Each row of a before or after table is a point. The points were changed in one or more steps. Then noise was added and the rows were shuffled. The steps act on how far a point lies along the listed directions, d1 being the first. What was done? A step turns or swaps two directions, mirrors them in a line or flattens them onto one, adds a multiple of one to another, or multiplies one. Angles are multiples of 10 degrees, from the lower direction toward the higher: turns from -170 to 170, lines from 10 to 170 but not 90. Use the fewest steps. Two steps may share a direction if one is a turn and the other turns, adds or multiplies; they go together, in the order done. Otherwise the lowest direction goes first.

Directions:
(1): |  -4 |  70 | -24 |
(2): | -11 |  23 |  69 |
(3): | 73 |  8 | 10 |
Before:
| -16 |  28 |  12 |
|  31 | -25 | -37 |
|   4 |  -8 |  38 |
|  13 |  41 |   5 |
|   8 |  35 |  32 |
|  64 |  11 | -71 |
|  22 | -91 |   7 |
|   4 | -32 |   2 |
| -70 | -56 | -42 |
| -44 |  54 |  26 |
| -35 | -68 | -44 |
|  40 | -56 |  56 |
After, 12 rows:
|  49 | -82 |  17 |
|   6 |  47 |   6 |
| -64 | -47 | -25 |
| -23 | -61 | -25 |
|  34 | -24 | -20 |
|  51 |  16 | -56 |
|  11 |  -8 |  29 |
| -53 |  50 |  12 |
|   5 |  32 |  19 |
|  66 | -52 |  49 |
|  10 | -32 |   8 |
| -26 |  22 |   7 |
Steps: add -0.3 times d1 to d3; multiply d2 by 0.7

Directions:
(1): | -18 |  29 | -32 | -71 |
(2): | 44 | 71 |  8 | 15 |
Before (13 x 4):
|  -7 |   8 | -36 |  -5 |
|  -1 |  -5 |  17 | -15 |
|  34 |  95 |  -3 | -18 |
| -28 |  -4 | -28 | -16 |
| -12 |  -3 |   7 |   1 |
|  11 |  57 | -10 | -41 |
|  -8 | -22 |  30 |  -4 |
| -20 | -40 |   2 |  10 |
| -26 | -33 |  -2 |  29 |
|  15 |  52 | -27 | -37 |
|   1 | -33 |  -1 |  13 |
|  -9 | -33 |  25 |  47 |
|   1 | -34 |   5 |  28 |
After, 13 rows:
|  10 | -31 |   7 |  40 |
|   2 | -35 |  32 |  62 |
|  -5 | -19 |  31 |  -3 |
|   2 |  53 | -21 | -57 |
| -18 | -28 |   0 |  39 |
| -25 |   6 | -31 | -21 |
|  18 |  78 | -11 | -33 |
|  -3 |  -4 |  19 | -13 |
| -10 |   2 |   6 |   1 |
| -15 | -29 |   5 |  17 |
| -11 |   9 | -35 | -10 |
|   4 |  48 | -38 | -57 |
|   4 | -30 |   2 |  17 |
Steps: multiply d1 by 1.3; multiply d2 by 0.7

Directions:
(1): | -13 |  60 |  58 |   2 | -20 |  -5 |  84 |   1 |
(2): |  38 |  69 | -38 | -12 | -53 |  51 | -26 |  27 |
Before, 10 rows:
|  15 |  13 |   1 |   7 | -13 |   2 | -18 |   2 |
| -12 |  28 |  22 |  -7 |  -8 |  -5 |  24 |  -6 |
|   1 |  32 |  47 |  -8 | -18 |   7 |  52 |   0 |
|   7 |  75 |  46 |  -5 | -27 |  17 |  64 |  11 |
|   3 |  59 |   8 |   9 | -35 |  33 |  38 |   3 |
|  17 |  33 |   4 |   4 | -17 |   0 |  22 |   5 |
| -18 | -78 |  -5 |  15 |  52 | -42 | -26 | -45 |
|  22 |  10 | -35 | -11 | -15 |  35 | -30 |  28 |
|  -1 | -14 | -11 | -16 |  -4 |  -6 | -20 |  16 |
|  22 |  -8 | -46 |  -3 |  -3 |  27 | -62 |  21 |
After, 10 rows:
|  10 | -47 | -41 |   2 |  19 |   9 | -69 |  11 |
|  -8 |  68 |  74 |  -2 | -14 |  -1 |  94 |   3 |
|   8 |  -1 |   7 |  12 |  -5 |  -8 | -15 |  -4 |
|  14 | -33 | -46 |   5 |  12 |  -2 | -59 | -22 |
|   6 | -29 | -21 |  -4 |  13 |   8 | -25 |  13 |
|   8 |  22 |  16 |   9 |  -9 | -10 |  34 |  -1 |
| -14 |  33 |  28 |  -7 |  -8 |  -6 |  32 |  -8 |
|  -3 |  43 |  59 |  -5 | -21 |   3 |  70 |   1 |
| -14 |  37 |  35 |  16 | -14 |   8 |  62 |  -9 |
|  -3 | -20 | -15 | -14 |  -1 |  -7 | -24 |  15 |
Steps: multiply d1 by 1.3; multiply d2 by 0
